Rows are points. The window is the flat piece filled in between its corners: a triangle in 3 columns, a solid with four corners in 4, and so on. A path goes straight from each point to the next, and from the last back to the first. After which points does the path pass through the window?

Window, 3 rows:
[[10.3 -3.9 -2.0]
 [-2.6  2.3 -0.5]
 [ 0.8  4.7  0.8]]
Path:
(1): [ 2.4 -0.7  3.2]
(2): [3.3 0.3 2.2]
(3): [ 1.4  0.6 -6.6]
(4): [ 9.7 -2.5 -3.5]
(5): [ 8.0 -5.4  3.8]
(6): [ 4.5 -0.5  2.2]
(7): [ 5.3  3.5 -2.0]
(8): [ 0.7  8.8 -2.7]
Through the window after points: 2, 4, 8

Window (4 x 4):
[[ -2.1   1.6   6.3   1.8]
 [  6.3   3.1   0.3  -5.1]
 [-11.3   6.5   0.6   3.7]
 [  2.6  -0.7  -5.6  -3.4]]
Path:
(1): [-5.4  2.9 -4.2  5.5]
(2): [ 3.4  4.4 -3.3  0.1]
(3): [ 0.9  0.9  0.2 -9.4]
(4): [-7.9  3.9  2.3 -3.4]
(5): [-3.0  5.3  0.1  4.0]
(6): [ 6.2  3.8 -0.2  0.3]
(7): [ 2.4  2.7  0.2 -5.8]
(8): [-7.5  2.9  1.9  0.3]
Through the window after points: 4, 6

Window:
[[  4.9   6.4   0.4   3.4  -1.3  -0.8   0.3   4.8]
 [ -1.7   1.1  -6.4  -1.7 -13.1   4.3   5.8  -5.4]
 [ -5.4 -11.3  -4.3  -0.7  -7.5  -3.9  -4.3  -0.8]
 [ -3.8  -0.5  -1.0   3.7   5.4  -5.7   4.9   7.6]
 [  1.5   2.6  -0.4   2.6  -7.4  11.5  -4.4  -0.1]
 [  1.7  -0.1  -5.4  -6.0   4.6   1.2  -6.3  -0.8]
 [  6.1  -8.5  -8.5  -7.4   2.7   2.3  -1.3  -5.5]
 [  0.5   4.4   6.6  -0.3  -6.2   6.0  -1.7   4.4]]
Path:
(1): [-0.9 -2.0 -0.9 -1.1  1.8 -2.4 -0.1 -3.5]
(2): [-1.7  3.6  3.1  4.2 -1.7 -3.5 -1.0 -6.2]
(3): [ 1.4 -0.9 -4.6 -1.0 -6.2  2.4  0.2  2.8]
(4): [ 4.3  0.0 -4.5 -4.9 -6.2  6.4 -1.1  8.9]
(5): [-1.1 -1.6  1.3 -0.1  2.2 -0.8 -2.2 -5.4]
(6): [ 2.3  2.3  1.1  3.6 -2.8  1.8 -1.3 -0.2]
(7): [ 3.2  4.6 -2.3  0.4 -4.7  6.2 -1.8  4.7]
(8): [ 0.9 -1.6 -8.8 -1.7 -8.2  5.4 -1.0  8.5]
(9): [-1.4  5.9  8.0  2.5 -2.0  2.7 -3.3 -5.8]
(10): [  1.0  -0.9   0.8  -1.0  -3.5  -1.5  -0.9 -10.6]
(11): [-1.4 -2.9 -3.8 -3.1 -4.3  5.9 -1.5  2.8]
(12): [ 1.0  3.4 -8.0 -3.6 -9.3  6.2  2.4  3.2]
(13): [ 0.7  1.3 -0.8  1.0 -4.0  2.9  3.2 -6.8]
(14): [  1.7   0.5  -3.2   6.9   2.1   1.7  -4.1 -10.0]
(15): [ 3.3  1.5 -2.8 -4.4 -0.5  2.6 -0.4  4.0]
(16): [ 1.4 -2.0 -7.0 -4.1 -3.2  2.1 -0.5  3.0]
Through the window after points: 2, 4, 6

Window (9 x 9):
[[  9.4  -3.4  10.1   4.1  -3.3  -5.4  -5.1  -2.7  -6.6]
 [ 13.2  -2.4   0.4  -2.1  -5.8   3.2  -3.2  -3.7  -4.2]
 [ 10.2   5.5   3.6  -1.3  -4.9  -3.6  -6.1  -0.7 -13.0]
 [  1.1   3.7  -9.8   2.3   2.1  -0.3   9.0  -1.0   9.1]
 [ -1.0   4.2  -2.1  -5.6  -4.3   1.0   5.7  -5.7   5.0]
 [ -4.4   0.3   0.8   5.4  -4.6   0.7  -8.2   2.9  -0.1]
 [ -2.5   5.6   0.9   5.4  -1.4   6.9   5.4   2.1   4.2]
 [ -3.7  -2.9  -7.7   0.8  -1.6   2.2  14.0   1.6   3.5]
 [ -1.5   1.5   4.1  -1.3   2.8   1.7  -4.2   7.1   1.0]]
Path:
(1): [-1.4 -2.7  0.4  3.4  5.9  5.7  2.0 -4.0 -5.3]
(2): [-5.9  2.4  1.1  2.6  4.1  2.6  6.1 -3.4 -0.8]
(3): [ 2.1  2.7 -3.1  3.2 -5.5 -1.2 -0.6  5.6  3.9]
(4): [ 3.9  2.7  4.0  1.4 -6.4 -2.5 -5.6  3.4  0.9]
(5): [ -3.2  -0.8  -3.1   3.5   1.8   4.2  -3.5  -3.1 -10.5]
(6): [ 2.0  0.0 -3.0  0.1  2.0  0.2  1.9 -4.5 -0.1]
(7): [  4.9   1.5  -0.9  -4.6 -10.0  -2.3   1.6   2.5   4.0]
(8): [ 4.7  4.0  3.8  1.6 -5.7 -0.7 -5.1  2.3  2.6]
(9): [ 1.5  2.0  1.2  2.0 -0.3  1.2 -3.0 -1.6 -2.9]
(10): [ 0.3 -0.1 -3.6  1.3  1.1  2.0  2.0 -2.5 -0.2]
(11): [ 6.5 -1.1 -2.1 -0.5 -7.0  0.9  6.7  1.7  2.4]
(12): [ 2.4  5.3  1.5  3.1 -5.4  2.8  2.6  2.3  3.4]
Through the window after points: 4, 10, 12

Window, 11 rows:
[[  3.1   0.1   2.7   2.0   5.0  -2.9  -4.9   0.0  -7.0   0.6   2.3]
 [ -0.4  -4.7  -4.3  -1.4  -3.0  -7.9  -4.8   2.1   8.5   3.4  -1.0]
 [  6.9  -8.7   0.5   6.3  -7.8  -4.4   8.4  -6.7  -1.5   3.8  -0.4]
 [ -3.4   0.8   3.7   1.1  -0.8  -7.7  -5.0  -1.2   4.2   3.6   6.7]
 [ -2.3   1.9  -1.3   2.9  -0.5   9.3   3.4   6.4   4.1   7.2   4.1]
 [ -2.1  -2.7   6.2 -10.2   7.9   4.8   3.0   3.9  -0.6  -0.1   1.3]
 [  2.3   3.9  -6.9  -4.8  -1.2   5.7   1.5  -4.7   0.4   1.0  -2.5]
 [ -9.7   2.1   1.2   5.4  -1.5   2.9   2.5   1.9  -4.0  -5.3   0.5]
 [ -4.3  -6.1   0.8   3.7   3.4  -2.6  -6.1  -1.9   3.8   5.1   5.6]
 [ 11.8   1.0 -10.6  -0.8  -6.4   5.7   1.5  -6.0  -7.9  -5.5   5.5]
 [  0.7  -3.6  10.3  -3.9   1.9   1.1  -7.3  -0.8  -4.3  -1.6   0.3]]
Path:
(1): [-0.9  0.0 -0.1  2.9 -0.1  0.7  0.1 -1.4  1.6 -1.9  2.2]
(2): [-8.0 -2.0  0.2 -1.5 -4.3  0.6  0.8  8.5 -1.5  9.7  0.8]
(3): [-2.1 -4.4 -2.1 -2.6 -1.0 -1.5 -3.4 -1.8 -3.8  8.2  0.6]
(4): [-0.2 -2.1 -1.1  1.9  0.7 -0.6 -1.8 -1.6  4.5  0.5  2.6]
(5): [ 6.0  3.2  1.2  1.5  2.4  1.6 -4.6  3.3  0.3 -3.2  0.3]
(6): [-3.7 -6.9 -0.7 -3.2 -2.7 -2.2  0.4 -7.0 -6.2  4.4  3.0]
(7): [-8.7 -4.6 -7.1  0.7 -4.2  2.0 -2.9 -2.0 -2.8 10.7  0.8]
(8): [ 8.3  1.2 -0.8  0.7  0.6 -1.3  2.6  0.0  4.3 -5.3  3.9]
Through the window after points: 1, 3, 5

Window:
[[  1.9   2.8   2.4   7.4  -6.2   3.1  -9.8  -0.3   1.4  -5.8  -1.7   1.7
    2.2   5.7]
 [ -1.5  -5.5 -13.7   1.7   5.3   0.3  -5.5  -0.4   6.3   2.9   7.3  -2.2
   -3.9  -7.2]
 [  6.8  -1.6   3.4  -3.2  -0.4   2.6   5.2   0.5   7.5   1.7   0.4  -1.9
   -6.0   3.2]
 [ -0.6  -4.8  -8.1   5.6   4.0  -0.7   4.3  -2.3   7.7  -6.5  -4.2  -3.4
   -0.7  -3.4]
 [ -0.4   1.8  -2.2   1.3   2.3  -6.2   1.0   9.1   0.6   0.3  -6.7   3.8
    6.7  -6.7]
 [  6.1   0.6   0.3   0.0   2.7  -2.7  -3.2  -1.8  -3.9  -3.0   3.6  -3.8
  -12.0   6.2]
 [ -1.0  -5.5  -0.9   6.6   9.5   3.8   9.2  -0.4   7.4   7.0   2.2   5.7
    1.9   0.1]
 [  4.5   6.4 -12.2   0.3  -0.2   1.2   8.0  -2.5   3.4  -2.6  -0.4   3.8
   -2.6  -0.8]
 [ -4.6  -2.0  -7.1  -0.4  -3.6  -3.4 -10.7   3.5  -0.8   7.3  -7.9   4.7
    5.5  -0.3]
 [ -9.3   0.6  -3.6   1.2   3.3   1.9  -1.1   1.5   0.9  -6.4   1.3   1.2
   -4.5  -0.8]
 [ -5.7   3.6   5.8   5.5  -4.0  -4.9   1.8  -3.2  -0.4   2.1   2.8  12.6
   -3.9   2.1]
 [ -1.0   5.2   6.4   6.8  -4.8   4.0   0.2   0.9  -5.6   9.1  -1.0  -1.3
   -2.5  -5.3]
 [  3.8  -3.2   2.3   2.8  -3.5  -0.1  -4.2  -1.1  -1.8  -2.3  -2.9  16.1
   -4.3   3.7]
 [  1.0  -8.0  -1.7  -2.6   4.1  -4.5  -8.4  -4.1  -6.6  -3.3   1.7   3.2
    5.7  -4.6]]
Path:
(1): [-3.9 -3.7 -2.7  2.3 -4.2  1.9  2.8  1.8 -2.2 -4.2 -0.6 -2.6 -1.2  2.5]
(2): [ 2.1  6.8 -1.9  2.7  9.5 -0.9 -2.7 -1.9  6.4  6.8  1.7  4.6 -2.1 -7.7]
(3): [ 2.3 -1.2 -1.3  2.5  4.8 -0.6 -1.9 -2.7  2.4 -0.4 -0.8  1.2 -0.4 -1.9]
(4): [-0.6 -1.3 -6.3  0.5 -3.7  1.0  1.3  4.9  0.8 -1.3 -1.6 -1.1 -3.2  1.5]
(5): [-0.7 -1.8 -1.3  5.6 -4.0 -3.5  2.8  3.1 -1.2 -1.4  2.6  5.3  4.8 -2.8]
(6): [ 0.2 -0.2 -1.0  0.5  3.9 -0.9 -2.4 -1.5  2.5 -0.3 -3.2  2.0 -2.8 -0.2]
(7): [-1.9  1.5 -0.2  4.2  7.2 -0.8 -6.3  2.5 11.6 -2.3 -3.3  4.6  3.0 -7.8]
(8): [ -0.4  -2.9  -6.0   1.0  -4.7   0.5   5.6  -1.1 -10.0   2.4   3.6  -2.6
  -2.6   5.5]
(9): [ 1.0 -4.8 -9.0  2.4 -5.6 -4.4 -0.3  3.5 -1.8 -3.2  4.3 -4.2  0.7 -0.3]
(10): [-2.3  1.1 -1.5  1.7  9.7  4.1 -8.1 -3.4  7.2  6.6 -3.5  8.4 -3.9 -3.6]
(11): [-0.4  0.0 -2.8  1.3  1.0 -0.4 -2.5 -3.7  2.7  0.0 -1.8  2.4 -4.5 -1.0]
(12): [ 2.6 -7.5 -3.8  4.2  2.1  2.6  1.3  2.4 -1.3 -2.7  8.1  0.7  4.7  1.6]
(13): [ 0.4 -6.5 -5.2  4.3 -3.6  4.3  3.7 -2.1 -2.3  0.1  6.5  2.7  0.2  0.1]
(14): [  3.2   7.2  -0.4  -2.8   5.1  -7.2  -7.1  -0.4   2.8  -4.4 -10.4  10.8
  -3.6  -0.6]
(15): [ 2.1  6.1 -5.7 -1.9  3.1  0.5 -2.3 -0.4  4.0 -1.1 -0.8  6.4  2.3 -1.8]
(16): [ 1.8 -2.3 -6.5  4.1 -2.8 -0.6  4.1 -2.3 -1.5 -1.9 -0.3  0.3 -3.5  0.4]
Through the window after points: 5, 9, 13, 15
